Every row gives one point. The ring and each string are closed loops that go straight from each point to the next, and from the last back to the first. Before rounding, they use only three directions, however many columns there are. How many times does the string pass through the ring? Passing back the other way cancels.

Ring (6 x 3)
[[68,34,6],
[50,17,-33],
[-5,-4,-24],
[-34,-28,22],
[-6,-22,52],
[32,15,64]]
String (28 x 3)
[[13,7,53],
[31,2,25],
[64,9,36],
[68,39,55],
[76,53,40],
[93,22,-9],
[56,7,-6],
[36,14,1],
[37,28,-16],
[64,25,-61],
[61,14,-60],
[31,22,-38],
[23,24,-24],
[55,29,-55],
[82,21,-54],
[63,9,-19],
[36,10,6],
[32,38,28],
[53,53,49],
[32,42,65],
[21,23,57],
[12,20,74],
[2,16,115],
[37,-12,59],
[33,-13,38],
[31,-11,31],
[34,-15,46],
[27,-4,30]]
Times through: 2
String (24 x 3)
[[91,24,-2],
[91,53,-3],
[66,46,-10],
[87,27,-46],
[76,9,-50],
[60,0,-46],
[33,3,-60],
[-21,8,-25],
[-26,6,7],
[6,-8,-3],
[-33,-5,16],
[-92,-26,25],
[-56,-45,17],
[-46,-46,32],
[-53,-33,58],
[-36,-13,63],
[-10,-28,70],
[35,-23,40],
[43,-13,40],
[20,15,102],
[36,31,101],
[61,20,47],
[44,6,16],
[43,5,10]]
Times through: 0

Ring (6 x 9)
[[58,-58,7,6,3,11,-2,7,-14],
[-8,-49,14,19,-30,11,2,19,-79],
[-78,-7,-4,27,-15,-20,-8,25,-53],
[-106,29,-47,27,11,-36,-21,25,24],
[-68,25,-56,20,30,-34,-24,18,67],
[41,-26,-20,4,37,-13,-14,5,59]]
String (31 x 9)
[[30,-14,-46,5,40,-9,-18,6,87],
[-4,-15,-39,13,13,-3,-14,13,38],
[22,-32,-6,9,19,-10,-9,9,14],
[76,-54,18,-1,32,-9,-5,1,16],
[128,-79,35,-8,34,2,0,-5,11],
[88,-66,31,-1,24,-3,-1,1,-6],
[63,-58,24,3,16,-3,-2,5,-15],
[86,-77,37,2,4,10,4,4,-40],
[32,-74,11,16,-48,42,9,17,-93],
[-25,-44,-10,24,-46,27,2,23,-78],
[-20,-31,-7,19,-15,2,-5,18,-39],
[35,-50,28,7,12,-12,-2,8,-30],
[37,-61,45,9,-1,-6,3,10,-65],
[-64,-42,18,31,-60,13,6,29,-135],
[-92,-28,10,34,-59,5,3,32,-131],
[-97,-20,12,33,-48,-7,0,31,-118],
[-139,8,-26,39,-47,-9,-8,36,-84],
[-61,-7,-20,24,-8,-14,-10,22,-23],
[-33,-16,-4,18,6,-20,-10,17,-16],
[-72,1,-27,25,-5,-18,-13,23,-12],
[-31,-11,-1,16,17,-30,-12,15,-3],
[-70,12,-17,21,22,-43,-18,19,13],
[-97,30,-38,24,26,-48,-23,22,35],
[-29,-1,-12,13,33,-38,-17,13,31],
[-136,61,-83,29,31,-50,-33,26,85],
[-172,78,-119,36,17,-39,-36,32,97],
[-134,56,-103,32,14,-28,-31,28,83],
[-29,-7,-26,16,15,-18,-14,16,22],
[27,-22,-4,4,44,-29,-14,5,47],
[43,-15,-21,0,62,-31,-20,2,93],
[19,-1,-55,5,51,-18,-23,6,110]]
Times through: 4
